Every row gives one point. Any point is a mix of the corners, with weights that add up to 1. It lies inside the corners' shape when no weight is negative. Is each point inside? If not, which corners have a negative weight?
In the rows, zero is written as 128.

Corners:
(1): [199 175]
(2): [ 74 114]
(3): [127 104]
Points:
[53 89] => outside (1)
[49 81] => outside (1)
[134 113] => inside
[132 111] => inside
[104 118] => inside
[113  99] => outside (1)

Corners:
(1): [ 94 202 110 141]
(2): [158 199  94  25]
(3): [193 151 163  97]
(4): [115 113 100 145]
(5): [114 150  86 230]
Points:
[145 159 102 130] => outside (1)
[120 125 101 140] => inside
[146 185 125 110] => outside (4)
[155 186 137 110] => outside (4)
[127 168 113 159] => inside
[ 96 142  87 223] => outside (2, 3)
[123 160 102 117] => inside
[109 200 119 188] => outside (2, 4)

Corners:
(1): [239  14 178 200 173  53]
(2): [148 102 126 174 140 164]
(3): [116 199  93 109  43 133]
(4): [102 175  73 137 181 146]
(5): [117  97 183 175  75  91]
(6): [ 78 158 108  61 129 150]
(7): [134  55  53 128 212 135]
Points:
[148 104 180 164  76  93] => outside (4, 7)
[131 104 107 143 141 120] => inside
[132 117  71 129 175 146] => outside (5)
[148  80 131 157 166 113] => outside (3)
[142  91 112 150 152 133] => inside
[121 113 113 114 144 128] => inside
[120 150 123 135  76 120] => inside

Corners:
(1): [ 86 158 125 127  62 131 183 136  38]
(2): [ 69  69 168 142 152 174  89 143 144]
(3): [151 149  21 217 192 124 199 166 126]
(4): [152 124 205  70 150 101  16 125 222]
(5): [115  87 128 138 122  36  90  68 144]
(6): [ 67 137  92 160 189 153 146 105 151]
(7): [180 107 150  91 194 158 100  87 120]
(8): [161 137 141 223  69 165  84 137 125]
(9): [137 124 109 133  63 104  31 120 180]
(10): [164 117  78 205 115 164 197 160 154]
Points:
[141 117 134 133 155 129 127 114 130] => outside (9)
[140 128 130 162 126 148 136 128 115] => outside (9)
[ 89 110 120 149 145 122 168 137 131] => outside (7, 8, 9)
[108 110 127 155 141  83  53  97 180] => outside (1, 7, 10)
[ 77 113 170 133  83 151 125 132 105] => outside (3, 7, 9)

Corners:
(1): [135 146 106 113 130  99 111  80 116 109 157]
(2): [157 136 125 123  97 109 117  69 160 126 129]
(3): [136 147 115 109  85 109 119  67  93  76 134]
(4): [134 108 116 129 128 143 128 211  89 143 137]
(5): [131 127 105 218 135  91 113 121 138 133 157]
(6): [145 144 101 113 131 119 106 249 153  86 135]
(7): [130  72 107 100 142 142 108  59 131 106 120]
(8): [134 105 105 139 134 156 105  80 163 116  51]
(9): [137 106 106 108 134 180 115  80 147 138 129]
(10): [144 139 190 128 121 121 125 111 141 127 155]
(11): [114 133 100 125 114 107 135 111 171 131 141]
(12): [173 109 147 139 125 115 200 100  48 100 167]
Points:
[137 127 120 127 127 115 139 141 111 113 161] => outside (2, 8)
[141 116 116 132 131 129 127 127 126 120 132] => outside (3)
[135 124 112 133 125 119 122 122 133 119 148] => outside (8)
[139 127 136 146 121 111 124  62 134 122 145] => outside (4, 6)
[138 125 118 105 112 125 127 101 123 106 132] => outside (5)
[135 113 115 125 131 137 123 123 123 117 131] => outside (2)
[145 131 135 152 114 103 129  99 146 109 137] => outside (1, 4, 9)

Corners:
(1): [ 85 152 152 126  49 149 116 134 122  95  82 166 159 132]
(2): [123 114  74  85  54 155  72 168 171 120  96 140 134 132]
(3): [178 171 122  87 150 132  83 165 178 149  82 174 193 147]
(4): [ 99  37 124 141 144 164 208 146 109 152 135 184 125 146]
(5): [147 168 195 130  94  84 181 202 135 107  99 212  41 182]
(6): [136 159 116 125  83 117 165 121  79 116 121  32 111  55]
(7): [159  96  66 110  19   7 139  12  78 172 163 129 160 189]
(8): [ 81 108 103  93 126  97  80  98  68  84 199  98 104 221]
(9): [ 99 129  95 106 123  61 137  94 191  74 143  76  63 116]
(10): [ 71 120  46 156  80  93 189 173 136 198 173 111 199  87]
(11): [119 120 125 162 197 154 124 197 160 162  99 128 115 207]
(12): [119 185 133  99 162 185 213  99 122 119  78 124 105 156]
(13): [ 77 175 231  88  12 136 105  62  82  79 135  98  92 122]
(14): [168 104  61 119 153 193  30  92 148  84 165 113  84 154]
(15): [ 90 129  57  91  94  85 112  94 146 145 103 135 109  35]
Points:
[127 133  85 123 118 126 139 134 148 147 103 113 142  96] => outside (5, 8, 13)
[112 143 129 103 130 149 111 137 139 104  97 128  94 122] => outside (7, 10)
[ 91 126 109 110 132  79 171 119 126 149 143 140 115 164] => outside (1, 2, 6, 14)
[109 173 109 111 106 142 134 154 166 129  91 125 129  85] => outside (4, 7, 8)
[125 179 138  86  94  85 135  68 101 107 158  98 102 127] => outside (1, 2, 4, 11)
[111 170 138 118 105 163 106 169 144  98 115 113 132 144] => outside (4, 7, 15)

Corners:
(1): [133  73 176 122 138  89 101  97  99 122 124 126 171  99  88 134 154 166]
(2): [147 112 137  81 113  90 123 116  96 139 138 130 145  73 125 103 132 113]
(3): [128  84 144 169 116 140  95 143 118 144 146 181 130 135 117  72 129 113]
(4): [ 98  96 155 154 157 119 146 129 118 140 119 125 171 100 146 118 145 130]
(5): [168 152 177  98  96 145  80 103 167 151 188 122  75 103 156  86 131 122]
(6): [111 140 161  94 123 120 126 116 105 110 114 125 160 128 146  86 128 122]
(7): [145 128  82 108 148 129 134 114 107 140 113 141 147 132 126  91 165 120]
(8): [114 133  71  93 122 121 126 114  94 105 156 155 152 146 135 139 138 124]
(9): [123 157 150 127 105  96  92 120 118 137 101 129 155  68 168 136 204 218]
(10): [127 145 152 142 124 100 116 156 117 150 116 149  98 133 159 105 152 194]
(11): [117 150 143 164 130 100 144 145 103 131 146 117 159 136 124  96 146 101]
(12): [104 106 105 142 127 107 156 102 125 148 125 130  67 118  95  89 152 103]
(13): [118 167 161 167 139 234 106 102 173 140 167 117 149 151 107 151 112 162]
(14): [117 156  77 138 186 102 125 132 105 105 101 115 158  78 141 118 119 120]
(15): [123 149 150 164 177 153 165 224 117  12 155 135 175 118 132  98 126 153]
(16): [119 163 176 111 125  92 111 109 117 158 121 202 132 129 146 131 137 127]
(17): [125 158 152   7 127 116  93 165  97 131 109 109 141 126 149  96 166 116]
(18): [152 167 104  81  98 152  96 123 172 156 104  98 139 139 134 103 168 126]
(19): [141 163 148 108 108 149 120 104 110 154 125 145  31 131 155 180 135 113]
Points:
[132 149 179  87 119 107  91 106 123 163 112 118 129 101 144 132 149 141] => outside (3, 7, 8, 12, 15)
[127 138 145 122 126 125 120 120 114 138 129 141 116 122 137 130 141 128] => inside
[125 137 139 120 133 129 121 124 120 125 131 131 140 117 129 115 141 130] => outside (10)
[129 141 135 101 118 112 106 126 116 137 117 149 122 110 125 133 144 141] => outside (4, 5, 6, 7, 11)
[115 112 155 134 137  89 125 147  92 115 129 133 120 106 145 104 149 138] => outside (2, 7, 13, 16, 18)
[124 142  98 134 160 152 136 153 136 106 152 130 175 124 121  88 130  98] => outside (1, 6, 9, 10, 19)
